Each row of a before or after table is a point. One or more steps were done to the points. Then noise was added and the rows were shuffled. The steps act on columns, c1 being the first. What was done? A step turns or swaps two columns, mirrors them in a line or flattens them onto one, adds a multiple of one to another, or multiplies or shifts one. Angles are multiples of 10 degrees, from the lower column toward the higher: turns from -170 to 170, lines from 10 to 170 but not 90. Use the fewest steps. Two steps may share a column if one is a turn and the other turns, adds or multiplies; they go together, in the order done. Otherwise the lowest column goes first.
In the rows, 128 means zero.

Before, 12 rows:
[[ 90 162]
 [148 148]
 [158 174]
 [ 86 167]
 [159 168]
 [155 126]
 [111 102]
 [ 87 170]
 [127 108]
 [ 73 170]
 [156 163]
 [ 83 159]]
After (12 x 2):
[[138  98]
 [142 180]
 [174 114]
 [154 183]
 [148 194]
 [170 117]
 [146 181]
 [153 118]
 [182 113]
 [144 176]
 [ 97 132]
 [107 121]]
Steps: turn c1 and c2 by -70 degrees

Before (13 x 4):
[[ 92  98 132 102]
 [145  92 237  92]
 [133 114 186 159]
 [100 161 127  91]
 [ 55 104 119 115]
 [133  88 142 103]
 [ 99 165 136 151]
 [118  98 178 111]
 [136 110 124  94]
 [145 113 135  98]
 [ 88 179 117 128]
 [102  91 130 110]
 [113 120 126 185]]
After (13 x 4):
[[115 180  87 164]
 [134 164 101 176]
 [187 113 133 149]
 [121 105  54  96]
 [136 112 145  87]
 [127 160 102 114]
 [239  92 144  67]
 [179  98 117  91]
 [133  98  92  82]
 [125 123 113 179]
 [122 110 137  82]
 [131  92 102  85]
 [144  88 133  76]]
Steps: swap c1 and c3; add 0.7 times c2 to c4

Before, 10 rows:
[[148  89 127  82 106 118 149 158]
 [ 85 128 126  95 102 230 152 129]
 [ 95  76 216  78 143 113 131 145]
 [ 88  57 135 104 103 138  72  98]
 [ 88 131 114  80 100  93 169  95]
 [157  99 174 130 121 128 158 130]
 [115 109 135 149 116 108 161 110]
 [ 72 127 127 212 102  88 155 113]
 [102 128 164 107 119 101 113 127]
 [ 95 107 113  78 199 108 160 102]]
After:
[[ 71 186 130  69 135  97  78 112]
 [ 90  91 124 162 144 110  79  91]
 [111 154 140 125 143 124  97 112]
 [ 98 113 158 147 109  95 116 139]
 [ 81 108 127 150 222 168 173 123]
 [ 89 119 118 184  87 186  96 102]
 [ 80 170 146 190 124  88 186 107]
 [147 126 112 197 148 111 104 161]
 [102 139 207 196 106 137 115 173]
 [157 150 174 146 152 125 104 144]]
Steps: turn c2 and c4 by -140 degrees; turn c3 and c8 by 20 degrees; turn c6 and c7 by 140 degrees; turn c5 and c6 by 130 degrees

Before:
[[127 144 179 134 143 138 114 127 163  79  97]
 [164 145 132 142 162  85 131 120  94 100 166]
 [ 87 172 108 211 174 110 143 144  94 132 147]
 [156 144 148 175 101 165  78 137 154 108 122]
 [171 106 179 172  92 110  85 114 170 139 117]
 [ 89 115 108 122 132 119 166  57  94  89 138]
 [101  93 128 128 153 120 133  85  53 109 107]
 [132 128 145 133 130 162  64  96 140 176 105]]
After, 8 rows:
[[168 126 125  14 162 120 105  57  93 105 168]
 [112 136 147 156  67 110 148 114 191 126 120]
 [134 201 130 232 190 111 131 147  90 128 128]
 [117 131 155 134 134 135 146 127 182  93 166]
 [ 85 216 150 127 134  86 117 120  98 126 161]
 [109  78 135  84 116 166 188  99 150 146  86]
 [134 101 169  65 168 123 127  85  64 113 138]
 [112  93 129 189  78 164 163 142 159 110 148]]
Steps: turn c1 and c7 by -160 degrees; turn c1 and c5 by 40 degrees; add -1.5 times c6 to c2; turn c3 and c9 by 30 degrees; add 1.5 times c8 to c4; multiply c11 by 0.4; turn c10 and c11 by -60 degrees

Before (8 x 14):
[[114 176 189 163  94 137 103 155 136  95 127 159  94 140]
 [147 100 124 154 128 125 171 102  91 127 175 206 152 105]
 [ 68 109 187 125 159 140 110  96 184 129 105 100 172  81]
 [133  50 173  97 141  99 169 153 145 154  99  91 161 101]
 [ 79 127 187  89 117 157  78 124 161  91  97 128 155 121]
 [105 141 163 110 165 169 126 136 143 137 136  87 179 102]
 [132 105 126 141 133 137 144 111  82 175 134 173 126 101]
 [114 108 102 190 126 153 139 135  90 109 150 201 113 136]]
After:
[[105 140  95 109 166 153 105 135 102 136 180  85 136 143]
 [114 109 144 190 127 180 153 134 173 108 113 218 151 124]
 [147 101  96 153 128 125 163 101 177 127 153 220 174 141]
 [132 106 110 141 133  65 142 113 144 176 126 209 134 150]
 [ 66 109  80 126 159 138  76  95 132 129 171  47 102 161]
 [115 177 104 164  94 186  70 155 159  95  93 140 127 105]
 [134  48  64  97 141  60 130 155 104 153 161  85  98 131]
 [ 78 126 112  91 116 214  52 123 145  92 154  90  97 131]]
Steps: turn c3 and c7 by -40 degrees; turn c3 and c14 by -160 degrees; add -1.5 times c10 to c6; turn c9 and c12 by -60 degrees; multiply c12 by 1.3; swap c11 and c13

Before (12 x 20):
[[ 74 125 138 103 110  98 132 132 135 140 147 157  73 103 169 174 142  87
   96 135]
 [158 192  77 126  92 125 129 146 114 152  93 157 129 136 197 148 116 200
  149 138]
 [175  86 150 155 150 119 129  94 174 163  53 172 189 167 163 147 153 114
   75 134]
 [158 117 111 137 195 121 131  60 136 195  87  97 145 163 173  88  97 115
  147 153]
 [112 118 123 164 130 133  97 154 140 169  96 159 180 133 152 136  82 135
   96 140]
 [129 140 133 128 149 143  64 128 132 166 120 167 106 161 185 124 119 108
  177  64]
 [124 167 165 127 153 121  69  78  72 157 139 142 155  69 137 113 184 138
  131  61]
 [138  68 180 129 136 103 173 142 132 202  73 126 160 164 171 123 103 166
  139  64]
 [111 115 134  81 153  66  63 127  68  65  81 127 151 117 166  75 153 144
  159 125]
 [100 102 146 143  98 145  71 145 143 132  97 157 171 125 161 162 159 140
  141 115]
 [181 128  86 124 113 104 165 124  98 123 136  80 203 101 200 147 103 145
  122  53]
 [174 105 120 112 119 113  92  83 165 142 168 172 185 146 195 164 145 107
   99 131]]
After, 12 rows:
[[122  66 179  79 144 103 145 146 131 203 110 130 165 170 174 122 147 167
  137  62]
 [ 69 114 106  91 126 124 142  77 140 195 106  96 145 166 174  90 205 130
  143 151]
 [152 116 123 107 169 138  43 141 137 172  81 161 180 137 160 135 150 120
  101 147]
 [ 72  82 150  66  96 115 176 112 174 163  78 177 186 166 163 148 136  95
   75 132]
 [181 126 134 139 127  97 137 115 137 138 155 157  72 105 170 176 106  75
   92 139]
 [106 188  78  92 153 126  82 158 109 149 122 155 130 135 197 149 105 187
  151 138]
 [158 102 145 104 121 145  91 137 145 130 105 162 171 125 162 162  85 129
  135 115]
 [ 68 102 117 160 114 115 108 100 171 138 157 172 187 149 196 167 108  81
   99 134]
 [115 164 164 143  64 118 158  82  75 156 130 146 157  72 137 115 121 135
  128  66]
 [146 113 130  70  97  66 118 121  63  69 155 124 152 116 172  78 143 146
  159 127]
 [ 76 127  90 135 156 103 120 143  98 121 138  82 198 107 197 147 125 167
  122  61]
 [128 144 134 116 124 140  69 125 133 168 125 165 103 159 188 123 147  88
  172  63]]
Steps: mirror c1 and c8 in the line at 80 degrees; turn c4 and c11 by -70 degrees; turn c5 and c17 by 120 degrees; add -1.5 times c5 to c7; add -0.5 times c12 to c18

Before, 13 rows:
[[144 139 128 179  93 107  73 166 117 107 106  91 126 110 147 168  52 136
  118 171 125 115 111 172 117  93  73 154 169 156 191  58]
 [142  64 118 105 128 149 105 116 144 112 119 108 161  95 170  78 196  67
  152  97  83 185 108 141  90 165 137 131  88 112  67 130]
 [ 97 154 148 163 108 154 107 128 135 161 128 124 118 116 127 153  95 161
  139 137 142 107 191 130 115  73  96 152 162 132 120  68]
 [128 112 131 105 103 147 103 146 161 136 114 115 134 117  74 141 102 167
  128 161 109 108 124 123 133  98  94 125 117 110 160  64]
 [ 62 208 112  87 145  72  64  94 161  85 150 143 114 106  94 123 164 101
  211  95 165  89  80 115 110  88 121 136 136  70 115 211]
 [142 138 112 132  93 159 103  77 106 117 138 118  99 135 103 201  58 185
  126 172 133 109 167 159 165 103 116 154 165 126 183  98]
 [150 129 111 105 113 100 126 121 117 157 116 126 188  70 138  81 136  91
  119  70  81 159 138 138  92 143 144 136  51 125 104 147]
 [152 128 123 141  94 147 125 127 127 109  75 158 199  88 137 101 154  82
  161 107 104 175 110 117 105 194 109 133  80 176 118 106]
 [144 159 136 143  71 139  61 144 105  74 142 128 127  79  90 146 113 190
  140 143 137  94 126 162 121  66 113 189 168 122 131  98]
 [ 66 196 129 120 172  62  70  85 107  65 181 159 150 114  78 100 165 109
  153 156  89  75 126 119 130  78 109 135 158 138  98 200]
 [102 141 109 139 105 137 155  94 107 109 105 104 232  91 151  87 136 109
  140  94  69 176  70 112  55 174 127  97  91 108  93 131]
 [101 183  98 129 133  76 103 101 106  83 224 116 127 153  70 120 159 105
  192 106 168  55  99  85 127 100 139 117 116  92 107 167]
 [102 140 107 137  79 130  77 104 143 140 118 123 175 140 145  85 120 122
  155  94  74 159  95 121 102 150 145 111  43 144  58 140]]
After (13 x 32):
[[ 93 152 162 165 106 120 105 128 134 161 127 124 118 115 126 150 114  96
  125 138 134 107 191 111 112  73  96 165 160 158 122  66]
 [140  61 116 104 130  74 106 117 142 112 121 107 161  96 169  77 112 146
  157  97 128 184 108 175  90 163 137 101  90  60  64 126]
 [146 128 121 103 111 118 128 122 119 162 117 128 189  70 138  79 137 170
  126  70 123 160 141 174  96 142 140 113  50 119 103 147]
 [ 61 207 102  88 147 139  64  94 159  85 150 145 114 108  94 123  41 186
  127  97 130  87  80  86 109  90 120 120 137  67 110 211]
 [129 116 147 107 103 141 103 147 162 137 114 116 135 117  74 138 117  92
  101 161 119 108 123 145 129  99  94 143 120 141 156  63]
 [ 67 198 100 122 172 155  70  85 109  64 183 156 152 117  80 104 112 189
  162 155 107  75 124 164 132  78 108 124 158 100 100 198]
 [103 182  93 134 132 149 103  99 106  84 225 120 130 150  70 122  62 174
  132 105 102  49 100  79 125 100 138 104 114  86 106 165]
 [140 139 135 132  93 138 106  78 105 116 138 120  98 135 105 199 120  80
   91 170 158 107 162 132 165 104 116 177 168 187 180  98]
 [102 141 127 142 106 119 153  95 111 109 104 102 229  94 147  83 113 120
  118  93  94 177  71 181  53 171 127  95  89 112  95 133]
 [152 128 147 143  95  83 124 127 128 111  73 159 199  85 139 101 118 138
  192 109 105 172 114 148 103 196 107 111  79 129 115 104]
 [100 139 144 140  79 128  78 103 142 139 117 125 173 139 141  84 104 126
  147  94 104 155  94 176 100 149 147 110  42 144  59 141]
 [143 157 176 143  75 137  65 148 107  73 139 127 125  77  92 146 110 105
  121 145 165  90 126 133 122  64 114 212 167 142 129  95]
 [144 143 153 178  93 136  74 167 116 112 107  89 128 112 147 170 129 151
  113 171 171 114 112 146 117  93  72 152 170 209 191  60]]
Steps: add -0.7 times c5 to c3; turn c18 and c28 by 30 degrees; turn c6 and c18 by -130 degrees; turn c17 and c30 by -60 degrees; turn c17 and c19 by 70 degrees; turn c21 and c24 by -70 degrees
